Rows are points. Two turns around zero, p and q, are shown by what they do to some points. Where does a point land after both, in the order given? Backwards means that the second turn is done in reverse. Each puzzle has new turns, and all numbers are rounded.
In the rows, zero is written as 128.

Turn p:
[ 88 115] => [ 87 119]
[124 140] => [125 140]
[172 129] => [172 124]
Turn q:
[154  99] => [147  94]
[ 88 152] => [ 94 160]
[142 133] => [143 130]
Where do these land?
p, then q backwards: [169 103] => [172 108]
q, then p backwards: [107 154] => [110 156]
p, then q: [108 128] => [109 135]

Turn p:
[105 169 120 186] => [109 128 128 201]
[119 144 129 103] => [125 154 143 119]
[152 113 132 140] => [148 107 117 126]
[101 119 140 122] => [103 123 144 119]
[148  78 104  77] => [136 133  97  57]
[143 146 143 141] => [148 124 140 147]
Turn q:
[137 147 133 131] => [142 137 132 114]
[152 113 133 110] => [136 100 113 121]
[135 134 133 186] => [163 147 161 156]
[ 57 124 139 107] => [ 57 139 150 124]
[159 122 101 106] => [141 117  84 126]
Where do these land?
q, then p: [116 145  91 141] => [131 152 124 165]
q, then p backwards: [172 149 145 167] => [181 148 155 114]
p, then q backwards: [127 157 124 110] => [116 151 120 150]
q, then p: [120 104 130 140] => [120 103 128 139]
q, then p backwards: [134 129 129  69] => [119  74 107 120]
p, then q: [103 112  98 112] => [ 95 154 114 122]
q, then p: [123 102 181 157] => [136  74 161 113]

Turn p:
[151  92 104 165 105 120 160 119] => [149  95 116 136  96 103 137  84]
[167  97 101  98 164 136 129 112] => [169 122 117  97 153 140  93  97]
[ 93 137 139 133 123 123 138 107] => [100 139 144 131 137 121 154 119]
[100  98 157 123 120 158  97 169] => [ 82  95 101 113 125 152 119 164]
[115 114  99 151  90 127 158 135] => [131 116 100 135  99 109 167 107]
[112 150 122 104 171  99 106 158] => [140 139 125 128 180 116 122 176]
[118 154 108 165 167  88 109 111] => [133 140 140 179 171  90 118 124]
[159 112 162 155 124  88 152 112] => [140  98 179 131 105  95 119 114]
[100 151 163 103 110 176  96 160] => [ 83 144 115 120 116 180 129 179]
[148 142 117  95  93 122 115 115] => [137 170 122 104 100 120 116 130]
[146 162 135 118 141 173 149 110] => [145 151 148 137 125 183 134 114]
Turn q:
[132 109 153 154 111 119 130 110] => [131 113 161 135 112 123 114 105]
[157  94  95 161 161 154 137 107] => [165  72 119 154 158 139 138 120]
[129 162 163 117 147 129 139 157] => [122 158 155 102 148 125 132 160]
[127 161 119 101 108 128  84 160] => [127 170  96 116 105 140 103 160]
[150 141 150 120  87 159 170  77] => [157 137 156  96 112 152 164  70]
[112 124 116 158 101 144 153 151] => [130 122 144 154  97 136 162 144]
[ 97 139 121 141 120  98 126 107] => [108 149 129 159 124 112 124 103]
[155  95  83 110 146  77 103 156] => [133 100  71 131 126  72 100 152]
[ 93 127 151  90 172 145 110 125] => [ 78 131 120 106 170 154 114 136]
Where do these land?
q, then p: [120 158 110 139 150 117 113 115] => [140 136 132 169 148 128 119 127]
q, then p backwards: [154 102 124 129 143 129 140 131] => [132 102 128 130 143 113 143 147]
p, then q: [149 146 100 151  85 132 136 120] => [163 149 132 148  94 120 138 102]
q, then p: [131 127 166 138 143 146 124 118] => [109 120 145 117 139 156 108 136]
p, then q backwards: [120 147 115 140 120 126 121 225] => [138 116  66 138 141 148 122 202]
q, then p backwards: [128 126 122  38 113 127 114 103] => [108  78  95  78  94 157 111 109]
q, then p backwards: [ 99 128 108 127 134 145 118 108] => [110 131 117 145 135 163 122 122]
q, then p: [119  74 203 151 145 106 110 104] => [ 47 110 152  98 149 118  84 135]
p, then q: [133 145 105 140 118 123 176 128] => [163 122 149 119 125 108 155 106]
